Every row gives one point. Before rounding, the points of a table are all equally far from one centre. They may lie mostly on one side of it. Write the centre, to within rounding.

Points (9 x 3):
[[-43 -40  24]
 [-55 -32 -25]
 [-41 -19  35]
 [-44  17  20]
 [-51 -34  15]
 [-58 -23   4]
 [-60 -18  -5]
 [-45 -37  23]
 [-55 -37  -6]]
Centre: [  3 -13 -10]

Points (13 x 9):
[[-46   4  -1 -14 -15  12  -8   5   0]
 [-33 -24 -23   9  -5  35 -16 -10 -17]
 [  0 -36   9 -22 -10 -33   7 -44   1]
 [ -5 -10 -35  20 -19   8  22 -14  30]
 [-18  -2 -26  26 -47   2  23   6  18]
 [-39  -7 -12  14  -5  18  16 -20  -9]
 [-25 -37 -21   0 -35 -16  11 -37   7]
 [-23 -40   7  37 -60  12  -8 -22   3]
 [  1 -21 -49  20 -26 -12  -1 -37  -7]
 [ -9 -26 -29   7 -30   8   6 -39  23]
 [-45 -20  -9  13 -36  18  -1 -21  -7]
 [-28 -15 -42  17  -4 -23 -43  -2  13]
 [-17 -34 -45  26 -16   4  23  -5   1]]
Centre: [  7 -23   5  16 -15 -11 -13   5  -4]

Points (23 x 18):
[[-27 -17  13   6  14 -26   1 -20  16 -34  58  23   5  -9  32   4  -8   3]
 [-18 -22  14  13  19 -23   2  22  10  -2  21 -14 -37 -14  37  -7  34  19]
 [-16 -37  22 -29 -16 -27  20  -8  -2 -25  -8  -8   5 -23   0   4  10  23]
 [-54 -15  23 -12   1 -10  19  13   7 -38  25   8 -24 -23  14 -28  17  24]
 [-35 -13  38   0  26  -7   6   2  30 -32 -25  18 -30 -20  47 -19  -9  21]
 [-27 -49  34 -15   1   1   8   1   1 -40 -11  11 -10 -31  -4   2 -15  21]
 [-27 -28  24   9  28 -33 -17  32  -8  -5   7  20  -7 -12  28  -5 -10  36]
 [-39 -24   4 -20  16  10  16  26  12  24  25   5 -19  -4  18 -18 -15  31]
 [  1  -9  41 -20  24  -2  22  -1  15 -15  26 -22 -45 -31   1 -15  -7  22]
 [-59 -28  27  -4  25  -1  23  17   2 -25  20  19  -7  -7  35   0 -13  19]
 [-39  -9  26   5  36  -7  18  -7  27 -33  28   5 -36 -32  11 -29   3  37]
 [-55 -25  47  -3  15 -30  18   6  23  -6  16   3 -16 -18  28 -17   2  34]
 [-34   3  43 -12  21  -7   2  26   0 -31  21  32 -14  -3  19  -3  18  15]
 [-10 -10  20  -9  29  -4  22  27 -11 -19   6   3   7 -35  21 -14  13  19]
 [-41  13  48  -4  33  -3  12  -5   7  -7  19   3 -22 -29  17  -4  -8  34]
 [-19 -30  24 -28  32   0  13   6  18 -15  14  14 -25   2  -3  15  29  37]
 [-19 -39  40  -6  32   1  11 -10  26 -49   9  13 -21 -23   5  -5  19  30]
 [-39  -5  25  -5  27  10 -10   6  19   5  22   4 -36 -32   3   6  -8  35]
 [-60   2  45 -27  11  -6   3 -21   9 -14  26   0 -18  -9  19   3   6  16]
 [-36 -37  26  12  38   0  -3  -7  10 -22  24  24 -45 -19 -10   1  -1  21]
 [-18 -20  25 -20  45  17  18  34  17  -4  21 -10 -17  -1  29  -4   1  17]
 [-28  -9   1  -5  57 -15  -7  -8  -4 -22  23 -22   2  -8   4   5  18  35]
 [-26 -27  27  14  12 -35  -9  25  48 -35  26 -11 -11 -27   4 -11   1   8]]
Centre: [-14 -12  13   1  11 -11   2  -6  14 -18   6  -1 -13   9   9 -14 -10  12]
